Each row is a point. Each copy is the shape, with its points in the same order, turned, moved and blurred by noise. Some copies are also mirrored. Which?
In the rows, zero is written as 128.

Shape (6 x 3)
[[211 116 123]
 [101 173  40]
 [106 115 141]
 [104 119 144]
 [202 157 127]
 [118 176  80]]
Copy 1 (6 x 3)
[[194 155 145]
 [119  32 132]
 [ 97 133 109]
 [101 139 109]
 [170 138 179]
 [108  64 153]]
Copy 1 is: mirrored
Copy 2 (6 x 3)
[[205 154 136]
 [ 68 159 198]
 [117 101 110]
 [115  99 106]
 [180 183 127]
 [ 86 164 163]]
Copy 2 is: mirrored
Copy 3 (6 x 3)
[[169  94 177]
 [108  75  50]
 [ 97 156 126]
 [106 153 126]
 [190 105 151]
 [132 107  64]]
Copy 3 is: only turned

Shape (12 x 6)
[[ 91 194 137 158  93 137]
 [ 69 173 120 168 111 110]
 [214 135 132  83 185 143]
 [165 124  86  48 198 127]
 [ 70 164 100 133 140 109]
 [184 141 144  49 177 125]
 [ 58 158 140 132  70  87]
 [179  86 169 123 149 176]
 [158  92 159  99 100 183]
 [146 124 121 154  73 102]
 [ 91 195 162 131 131 113]
 [168 157  85  64 140 155]]
Copy 1 (12 x 6)
[[129 102 168 107 165 157]
 [ 89  78 171 107 156 143]
 [169 195 109 152  97  61]
 [143 182  80  98  84  49]
 [ 88 110 149  80 146 109]
 [164 202 139 116  76  64]
 [118  64 193  90 118 160]
 [130 177 129 205  89 113]
 [134 167 123 181  73 158]
 [164  64 150 152 109 117]
 [126 133 207  93 148 127]
 [185 170  77 108 109 100]]
Copy 1 is: mirrored
Copy 2 (12 x 6)
[[186 165 127 153 105  64]
 [158 137 135 170 104  63]
 [116 159 143  76 219 165]
 [ 90 103 113  66 217 126]
 [135 114 120 163 129  62]
 [137 122 156  56 209 136]
 [163 115 165 137  71  57]
 [144 144 133 106 146 208]
 [166 135 121  73 109 176]
 [123 168 160 118  78 112]
 [198 137 161 153 142  70]
 [122 144 102  53 177 108]]
Copy 2 is: mirrored

Shape (14 x 9)
[[131 159 117  97 161 148 116 134 126]
 [104 120 118 209  45 127 106 143 132]
 [152  72 113 108 169 112 173   7 145]
 [128  67 118 153 174 117 105 118 121]
 [123 148 118 134  94 115  98 140 150]
 [148 155 152 115 130 105 143 148 190]
 [ 77 163 136 133 152 126 115 109 154]
 [ 36  71 108 111 125 116 115 104 123]
 [166  77 115 152 165 153 120 104 157]
 [166  76 224 184 112 218 106 121 133]
 [149 130 153 138 156 160 152 115 158]
 [ 97 130 107 122 166 160 116 137 142]
 [149 139 111 108 140 124 149 119 202]
 [ 90 149 215 113  96 144 226 152 134]]
Copy 1 (14 x 9)
[[155 153 135 100 136 104 122 120 160]
 [ 81 147 119 221 136 122 140 153  82]
 [144  54  65  88 165 207  89  84 144]
 [164  91 138 136 170 125  82 121  93]
 [119 147 118 169 124 108 136 110 139]
 [180 124 134 169 127 129 161 128 181]
 [119 154 163 132 166 151 132 103 159]
 [ 72  97 165 142 156 148  53 118 142]
 [198 111 103 131 151 154  87 125 103]
 [190 144 147 121  70 188 148 145  23]
 [181 126 116 114 136 163 143 139 138]
 [142 161 147 121 160 127 100 139 148]
 [175 123  99 159 141 153 117 123 191]
 [112 105 176 117  87 178 204 194 178]]
Copy 1 is: only turned
Copy 2 (14 x 9)
[[160 156  94 124 181 159 101 140 129]
 [ 97 180 163 155  46 152 118 128 126]
 [ 33 103  55  58 182 148 156 127 172]
 [ 80 105 110 112 134 182  73 156 135]
 [140 169 126 124 109 120 101 131 132]
 [150 138 125 112 149  90 136 169 125]
 [114 159 156 135 181 131 106 116 140]
 [ 77  93 124 155 137 152  81  60 153]
 [100 115 102  91 137 179 115 184 174]
 [147 117 193  51  90 240 155 167 162]
 [136 131 128 107 167 162 157 168 146]
 [136 138 116 152 168 170  96 143 150]
 [133 136 102 121 159 102 145 166 167]
 [155 100 172 135 151 140 220 102  71]]
Copy 2 is: mirrored
Copy 3 (14 x 9)
[[167 159 134 126 144  96  96 161 119]
 [ 85 119 120  94 117 213 125 155 176]
 [151 232 154 118 111 107 105  17 116]
 [106 136 137  74 118  99 106  90 104]
 [137 132 156 121 131 154  94 159 157]
 [149 136 195 160 165 120 125 132 149]
 [150 151 154 132 151 163  88 142  83]
 [180 117 124  63 109 179  76  87  93]
 [107 177 144  79 153  92 124  90 139]
 [103 181 169  40 126 130 234 164 124]
 [138 175 149 126 160 113 154 124 116]
 [158 144 118 100 170 122  98 140 104]
 [154 160 171 145 182 115 103 106 158]
 [209 116 151 175 132 175 222 132 110]]
Copy 3 is: mirrored

Shape (16 x 12)
[[ 95 120 142  79  60 195 113 117 119  74 161 134]
 [134 141 155 155 159 106  73  62 141 182  64 197]
 [ 48  93 141  76 141  96 144 180 158 135 125 139]
 [122 108 152 101  98 178 173  95 104 112 198  77]
 [ 88 124 104 143  95 142 155 125 129  70 137  95]
 [125 107 142 127 107 173 106 114 114  42 161  55]
 [111  99 117 153  58 181 155 130 134 132 160  96]
 [109 143 150 128  91 197 167 110 184  75 124  91]
 [139 182 103 115 189  95 124  91 104 175  55 179]
 [166 111 112 150 134  67 111 104 110 146  62 216]
 [ 98 157 121 179 160  58  72  43 121 180  85 183]
 [124 145 112 101 111 120  88 180 156 157 130 105]
 [128 143 117 120  85 156 151 125 167  61 236 127]
 [120 103  99 157 202 145  95 113 137 157 103 186]
 [120 104 193 107 136 104 147 194 164 124 138 113]
 [121  64 110  50 135  78 129 141 208 147 118 113]]
Copy 1 (16 x 12)
[[132 179 146 153 139 180  85 152 194 124 189 168]
 [115  82 191  72 190 108 156 132 109 117  59 171]
 [ 83 126  89 151 127 144 156 241 128 143 139 127]
 [105 171 150 105  82 142 116 124 181 127 230 112]
 [ 93 158 134 176  81 169 103 129 150 141 149 119]
 [114 156 168 176 127 158  79 112 178 128 196  71]
 [122 141 130 131  75 139 100 122 183 186 179 152]
 [111 166 168 139  86 193 125 139 223 151 133 113]
 [124 137 147  69 167 145 195 126  55 107  63 151]
 [148  85 135 111 129  99 135 131  79  81  63 179]
 [ 60  95 188  88 174  83 146 115  64 121  66 181]
 [126 167  91 128 160 105 130 161 144 183 116 117]
 [ 78 193 101 174 103 122 114 110 231 110 173 141]
 [103  59 114 112 184 144 175 107 115 130 104 152]
 [131 129 121 155 117  95 173 216 173 135 144  95]
 [ 94 115  59  84 129 120 102 222 159 125 108  88]]
Copy 1 is: only turned
Copy 2 (16 x 12)
[[ 75 170 160  97 102 172 135 162 135 103 191 166]
 [200 132 140 112 105 100  85  62  30 157 115 172]
 [ 61  96 132 133 136  92 107 153  95  83  98 106]
 [100 155 130 113 108 157 207 133 156 116 189  97]
 [131 138 137 132  98 184 165 184 117  67 126 131]
 [151 124 168  82 100 176 179 203 148 113 188 121]
 [114 136  83 120  83 201 150 143 131  94 162 109]
 [132 152 174 166  62 187 133 173 156 109 149 117]
 [187 155 154 102 130 113 135  54  64 138  33 166]
 [160 111 104  99  83 111 141  94  23 151  64 210]
 [234 147 126 110 137  95 111  71   7  99 105 171]
 [137 115 102  97 141 121  88 151 161 121  98 139]
 [107 138 125 178 137 170 187 178 172 108 184 181]
 [163  73 151 115 156 163 118  77  46 147  93 155]
 [ 93 101 120 151 109  81 127 180 123 157 115 104]
 [104  39 125 127  88  67 118 108 155  83 104 140]]
Copy 2 is: only turned
Copy 3 (16 x 12)
[[109 113 192 104  47 160 127 108 175 101 101 161]
 [172 175  84 190 184 132 142 118 128 139  51  78]
 [ 56 172 166 142 171 155 166 131 166 176 147 185]
 [144 118 180  48  79 108 154  90 153 121 163 156]
 [ 77  79 155 120  99 131 148 125 153 109 166 128]
 [110  88 196  79 101  93  98 134 175  75 152 121]
 [126  85 169  82  89 169 137 110 139 157 160 115]
 [120  92 148  77 102 172 153 148 201  93 150 117]
 [135 199  50 168 165 123 167 156  84 114  93 121]
 [154 112  76 213 176 122 132 129  94 156  73 141]
 [143 179  83 213 162  98 163  96 113 149  76  51]
 [ 99 163 171 123 122 133 126 198 132 184 126 129]
 [151  98 178 133  40 126 157 142 199 131 193 159]
 [148 174  98 180 173 155  88 116 123 130 148 114]
 [121 131 200 115 192 140 166 166 174 163 147 174]
 [ 88 152 104 113 161 114 114 155 198 214 132 192]]
Copy 3 is: only turned
Copy 4 (16 x 12)
[[ 94 135  88 164  64 193 101  46 109 143  94 108]
 [192 169 119 197 190  96  89 106 215 136 103 160]
 [ 36 140 114 100 137 112 127  64 175 139 164 150]
 [109 106 123 151  67 151 167  99  82 133 103  71]
 [ 55 137 110 184 115 157 111 108  88 100 128 112]
 [ 88 125  89 154  59 153  76 133  83 103  98  70]
 [ 71 111 127 189 109 193 147 123 110 159 104 100]
 [ 73 103  56 170 138 173 128  89 107 103  73  79]
 [169 187 134 161 206  78 116 101 142 119  97 208]
 [159 168 164 195 154 129 102 121 201  92 120 223]
 [182 207 137 224 199  79  93 114 188 131 156 153]
 [ 91 182  92 105 136 164 116 139 141 172 128 153]
 [116 113  75 148  93 227 137  86  79  99 166  97]
 [152  99 134 162 184 107  67 114 153 154 136 185]
 [ 70 129 119  74 131 150 134 119 186  99 130 111]
 [ 68 126  51 116 103 107 160 134 192 145 161 189]]
Copy 4 is: only turned

Shape (17 x 12)
[[117 132 111 150 128 138 131 107 110 130 124 150]
 [128 122 138  99 112 139 129 207 117 139 111 131]
 [137 127 113 151 122 137 135 108 115 137 133 142]
 [137 113 100 157 120  46 136 129 118 140 111 146]
 [116 140 150 136 114 117  98 131 111 128 188 138]
 [143 145 102 156 158 133 116 181 113 139 111 122]
 [106  94 103 149 125 128 107 133 117 133 140 138]
 [135 112 111 121 125 142 134 122 129  61 117 137]
 [139 104 115 141 201 136 138 116 115 121 138  77]
 [143  98 138 141 112 129  89 107 116 154 136 147]
 [137 127 102 156 114 137 110 130 134 138 144 138]
 [130 102 111 144 114 114 127 130 112   7 114 110]
 [109 109 138 126 118 133 112  98 114 151 126  86]
 [130 110 143 148 121 143 121 143 164 150 116 151]
 [ 96 110 131 159 140  95  65 132 113 122 137 126]
 [132 102 115 158 108 118 137 109 122 134 125 123]
 [144 101 113  98 126 123 120 101 187 141 111 136]]
Copy 1 (17 x 12)
[[135 163 150 126 118 131 157 144 133 136 110 128]
 [201 140  99 126 100 146 111 117 113 104 158 130]
 [137 153 143 135 135 138 154 148 128 121 104 131]
 [125 167 132 147 108  68 144 125 127  71 107 130]
 [129 157 178 154 123 164 114 119 102 116 141 149]
 [173 150 116 145 102 113 146 158 147 118 149 177]
 [145 135 161 136  86 138 146 130 138 109 110 136]
 [164 141 152 117 151 126 133  96 181 134 114 124]
 [106  85 132 142 132 119 149 155 174 131 147 159]
 [158 121 172 140 121 132 145 145  94 107  94 130]
 [152 156 146 150 115 150 141 136 138 114  94 155]
 [167 144 169 154 149 100 126  64 213 139 134 107]
 [120  97 140 157 105 142 139 123 108 142 112 115]
 [165 140 131 124 110 137 103 161 128 115  85 132]
 [138 129 189 156  72 106 121 126 120 122 126 149]
 [136 141 140 155 125 123 146 136 137 106  96 106]
 [139 104 118 104 137 122 124 115 126 108  55 148]]
Copy 1 is: mirrored
Copy 2 (17 x 12)
[[159 128 122 152 144 126 128 122 138 132 131 141]
 [116 176 128 116  87 130 145 145 184 150 164 107]
 [166 129 110 150 124 132 127 121 134 124 126 135]
 [124 144  44 133 145  98 117 108 122 153 121 112]
 [151 145 127  98 126 114 104 172 123 100 127 132]
 [130 179 114 172 124 141 113 125 148 124 163  90]
 [159 159 111 130 138 139 111 142 122 159 141 142]
 [120 117 151 159 112 134 146 140 114 169 109 124]
 [153 141 136 146 125 160 140 102  64 125 176  91]
 [185 151 116 104 123 134 105 115 138 139 106 125]
 [155 148 106 148 117 147 104 139 135 126 124 138]
 [ 94 146 154 170 124 115 165 156  68 180  84 122]
 [155 160 131  98 125 143 137  95 108 120 140 156]
 [148 140 103 117 129 179 129 132 167 141 122 116]
 [137 180 124 108 170 129  91 141 107 143 125 122]
 [158 145  91 135 124 137 140 114 114 139 116 142]
 [127  99 107 105 102 177 109  89 135 161 119 130]]
Copy 2 is: mirrored
Copy 3 (17 x 12)
[[123 130 128 132 148 121 128 117 116 156 113 132]
 [120 126  70 155 114 153 108 185 160 134 150 140]
 [134 126 136 124 144 128 136 127 106 144 117 131]
 [133 116 130 166  85 149 168  91 124 174 144 137]
 [ 95  98 119 122 153 104 168 133 163 120 133 114]
 [160 125  77 146 113 118 131 154 140 174 112 105]
 [ 98 116 101 155 130 110 136 120 102 138 117 118]
 [131  95 149 163 136 141  86 127 133 120  97 119]
 [158 165 117 154 120 113 139 127 119 104  74  68]
 [129 111 108 133 141 103 153 118 101 111 148 144]
 [123  99 107 120 131 124 142 128 106 147 122 114]
 [119  70 185 198 103 116  77 125 149 122  89 108]
 [108 152 121 119 113 100 142 125 113  96 110 137]
 [128 123  96 116 134 134 107 121 112 134 167 114]
 [110 107  93 155 111  76 151  94 146 126 127 118]
 [119 129 140 141 116 124 139 121  96 136 130 125]
 [139 112  97 114 116 177 108  93  99  95 128 128]]
Copy 3 is: mirrored
